Rows are points. A path goes straight from each point to the next, and from the last back to the first. The post is the endless flat space through its rows: a point in 2 columns, a line in 3, a plane in 4, and so on, so that a path can go around it. How many times does the path go around the post? Going back the other way cancels.
In the rows, zero is written as 128.

Post, 2 rows:
[[102 139 166]
 [153 122  72]]
Path, 19 rows:
[[103 150 102]
 [ 96 115 112]
 [134  99 102]
 [178 135 162]
 [173 179 160]
 [ 99 160 144]
 [ 43 132 155]
 [ 89  84 101]
 [124 114 204]
 [131 147 174]
 [144 170 129]
 [ 63 138  91]
 [ 22  76 106]
 [109  83 119]
 [132  96 153]
 [248 121  46]
 [140 159 144]
 [ 86 168 173]
 [165 176  90]]
Times around: 3

Post:
[[161  89 127  62  99  53 129  80 169]
 [ 84 133 136  94 160 105 238 127 173]
 [105 138 186 160 182  63 108  75 122]
 [152 182 173 226 117 153 111 109  97]
 [100 104  63 113 196  62 156  70 127]
 [130 166 154 134 100 146 146 186 189]
 [105 112 102 153  50 130 174 161 156]
 [130 157 117  98 120 166 103 181  66]]
Path:
[[ 96 187 101  73 135 116 136 109 105]
 [169 190 117 165  56 227 155 153 111]
 [121 126 159 136 178 171 134 161 179]
 [131  77  88 161 113 112 156 163 158]
 [197 114 121  97 133  85 190 150 166]
 [199 159 119 119  61 102 167 127 162]
 [106 142  80  82 101  60 102  73 134]
 [121 168 149 117  87  90  89 115 120]
 [141 154 129 178 135  56 123 101 154]
 [100 113 157 180  87 133 193 249 102]
 [226 139 102 170 131 123 132 131 165]
 [119 161 122 163 118 102  99 161  92]
 [104 184 123 113  78 109 158 141 106]
 [124 165 125 117 139  68 125 124 110]
 [114 182  83 103 149  94  74  61  84]
 [ 83 122 141 123 145 111  83  98 123]
 [137  89  97 120 100 105  84 128 176]
 [153 131 146 175 132 146  57 197 133]
 [187 187 140 164 176 108 113 144 123]
 [133 160 131 152  93  50 158 110 199]]
Times around: 2

Post, 17 rows:
[[ 84 108 154 177  88 142 138 139 175  82 149 182 159 131 152  27 141 139]
 [111 140 167 143 100 154 136 162 165  55 109 182  47 121 156  57 147 117]
 [130 148 126  71 116 151 178 106 140 157 144 209 167  82  38 249 153  70]
 [138 126 115 174 197 160 154 144 114  88 151  39 116 105 124 141  98 142]
 [ 83 111 101  39 151 162 104 136 120 133 169 135 154  98  22 196 132  73]
 [129 115  50 118 133 120 158 177  98  89 136  74 135 108 157 144  85 117]
 [179 127 130 127 159 177 128 132  86  67 170  82 139 150 189 123  89 154]
 [136  80  63 133 213 143 163 103  83 104 184  46  95 122 204 104 114 150]
 [ 92 158 102 105 168  94 136 141  77 153 159 165 154 147  57 187 132  80]
 [151 127  91  99 195 158 159 129 159 100 122 120 115 138 150 117  83 171]
 [147  74 122  87 156 109 124 128 130 168 117 140 144 123  55 196 119  45]
 [110 121 114 182  79 201 102 153 161 115 122 174  93 154 145  79 163 157]
 [139 104  64 141 215 142 129 105  60  71 111 111 142  94 123 147 105 133]
 [121 125 144 127 106 157 131 148 117 141  79 129 115  98 154  63 151 164]
 [122 130 139 150  59 115 103 105 152  77 137 130  81 134 122  52 146 184]
 [149 141  65 120 168 188 183  99  81 106 143  55 122 145 118 121  65 109]
 [ 96 120 131 160  80 149  90 128 140 138 154 177  94  87 167  88  71 148]]
Path, 19 rows:
[[172 139 123 161 162 165 173 141  92 137  93 176  94 118 151 155 122 153]
 [149 109  47 102 138 164 233 140 191 106 142 118  88 124  79 100 144 117]
 [119 119 115 132 149 108 137 125 111 122 176 157 190  82 164 135  98 104]
 [157 117 142 120 185 157 124  94 138  87  92  83  86 118 114 119  95 114]
 [109 116 128 112 145 143 150 129 138  48 139 139  99 194 147 115 126 114]
 [121 169 119  84 189 149 122 149 104 135  90 124  96 141  98 147 137 130]
 [161 130 129 113 108 142 126 119 171 130 116 145 122 119 136 140 139 127]
 [181  72  71 134 211 169 222 137  94  64 129 129 192 104 228 138 197 108]
 [106 134  77 115 125 108 167 125 133 102 127  90  99 132 131  83  90  84]
 [ 87 117  93  56 176 113  95  93  98  58 100 195 146 105  88 210 149 131]
 [111  71 148 141 137  74 128 128 109 103 184 127 113 105 101 134 132 145]
 [179 105 103 115 137  97 189  87 120 164 157 104 194 129  57  95  94 153]
 [123 142  84  93 124 155 156  60 119  59 139  96  80  97  71  34 132 119]
 [103 161 120 107 141 165  75 144 169 115 144 152 136 142 129 131  85 130]
 [100  92 138  75  80 118  64 111 103 114 118 123  83  99 193 103  71 121]
 [101 144 136 161 163 172 181 125 104 105 134 227 105 105 136 173  80 109]
 [137 140 137 148 156 198 221 147 125 118 128 223 124 108  85 144 193 157]
 [122 109 113 122 160 173 151 118 105 120 143 100 112 138 146 102 121 160]
 [ 90  92 116 126 189 111 151  69 125  96 191 162 146 161 126  90 119 135]]
Times around: 2
